Each point is reached from the start by the listed moves, each made once or not at all, plus a little noise. Is the number of moves made odd or even? Then give how often each move was made.
In the rows, 128 means zero.

Moves:
(1): [210 159 120 121 117]
(2): [ 89 159  77 113 183]
(3): [102 130 167 119 181]
Start: [128 126 121 129  85]
Points:
[170 190  65 107 128] -> even (1, 1, 0)
[ 64 157 110 104 191] -> even (0, 1, 1)
[213 157 111 120  73] -> odd (1, 0, 0)
[184 158 152 110 127] -> even (1, 0, 1)
[101 126 158 120 137] -> odd (0, 0, 1)

Moves:
(1): [130 104 105 138 153  87 151 127]
(2): [144 139 129 137 169 149 158 159]
(3): [105  79 108 119 166 181 138  94]
(4): [111 119 112 157 163  96 102  79]
(5): [122 143 132 109 158 115  81 126]
(6): [103 112  98 143 105 160 159 147]
Start: [127 123 150 137 120 142 129 134]
Points:
[110 131 126 140 168 180 143 183] -> odd (0, 1, 0, 0, 1, 1)
[ 81  57  95 148 249 107  88  48] -> even (1, 0, 1, 1, 1, 0)
[106  49 109 138 183 155 163  99] -> even (1, 0, 1, 0, 0, 0)

Moves:
(1): [165 151  88 158  96 149 122 128]
(2): [127 161 132 108 127 121 161 137]
(3): [146 103 135 180 177 134 155  80]
(4): [ 96 109 102 146 141 144 147 101]
(5): [131 123  96 110 171 137 103 133]
(6): [139 140 134 104 121 190 129 104]
(7): [145 111 116  71 117 136 149 181]
(8): [125 144 139 152 126 154 105 181]
Start: [110 172 106 151 122 135 100 127]
Points:
[140 179  16 216 193 183 147  64] -> odd (1, 1, 1, 1, 1, 0, 0, 0)
[ 91 160  59 129 169 222  98  82] -> odd (0, 0, 0, 1, 1, 1, 0, 0)
[149 185  36 164 126 163  64 131] -> even (1, 0, 0, 0, 1, 0, 0, 0)
[146 172  97 185 201 243  79 112] -> even (0, 0, 1, 0, 1, 1, 0, 1)
[145 127 104 144 163 147 148 132] -> even (0, 0, 1, 0, 0, 0, 1, 0)

Moves:
(1): [139 134 149 144 126 109 139 128  86 156 114 149]
(2): [112 136 130 120 155 105 151 153 156 117 127 129]
(3): [108 144 174 154 120 126 140 110 127 137  94 130]
(4): [121 140 139 143 105 119 139 128 114 152 138 105]
(5): [137 160 113 138 136 142 115 116 139 122 143 139]
(6): [127 123 149 125 126 130 148 134 132 128 134 141]
(7): [123 123 129 127 113 139 143 132 118 129 119 117]
(8): [132 159 125 100 104 137 119 125 148 109 129 116]
(9): [130 140 129 139 128 162 131 162 124 114 137 103]
(10): [162 132 109 121 127 129 117 135 146 119 126 143]
(11): [146 127 155 148 116 129 142 103 127 111 144 119]
Start: [113 137 142 128 126 140 138 125 113 130 122 159]
Points:
[153 226 203 158  72 211 166 119 152  76 120 143] -> even (0, 0, 1, 0, 1, 1, 1, 1, 1, 1, 1)
[105 160 249 185  83 134 194  86 102 144 115 146] -> even (0, 0, 1, 1, 0, 1, 0, 0, 0, 0, 1)
[103 209 196 131 100 163 145  99 144 116 104 173] -> even (0, 0, 1, 0, 1, 1, 0, 1, 0, 0, 0)
[111 192 216 158  66 199 172 120 118  87 106 108] -> odd (0, 0, 1, 0, 0, 0, 1, 1, 1, 0, 1)
[110 156 185 145 153 135 196 190 100 132 121 172] -> even (1, 1, 0, 0, 0, 1, 0, 0, 1, 0, 0)
[138 203 172 141  78 213 163 129 135  78 156 124] -> even (0, 0, 0, 0, 1, 1, 1, 1, 1, 0, 1)
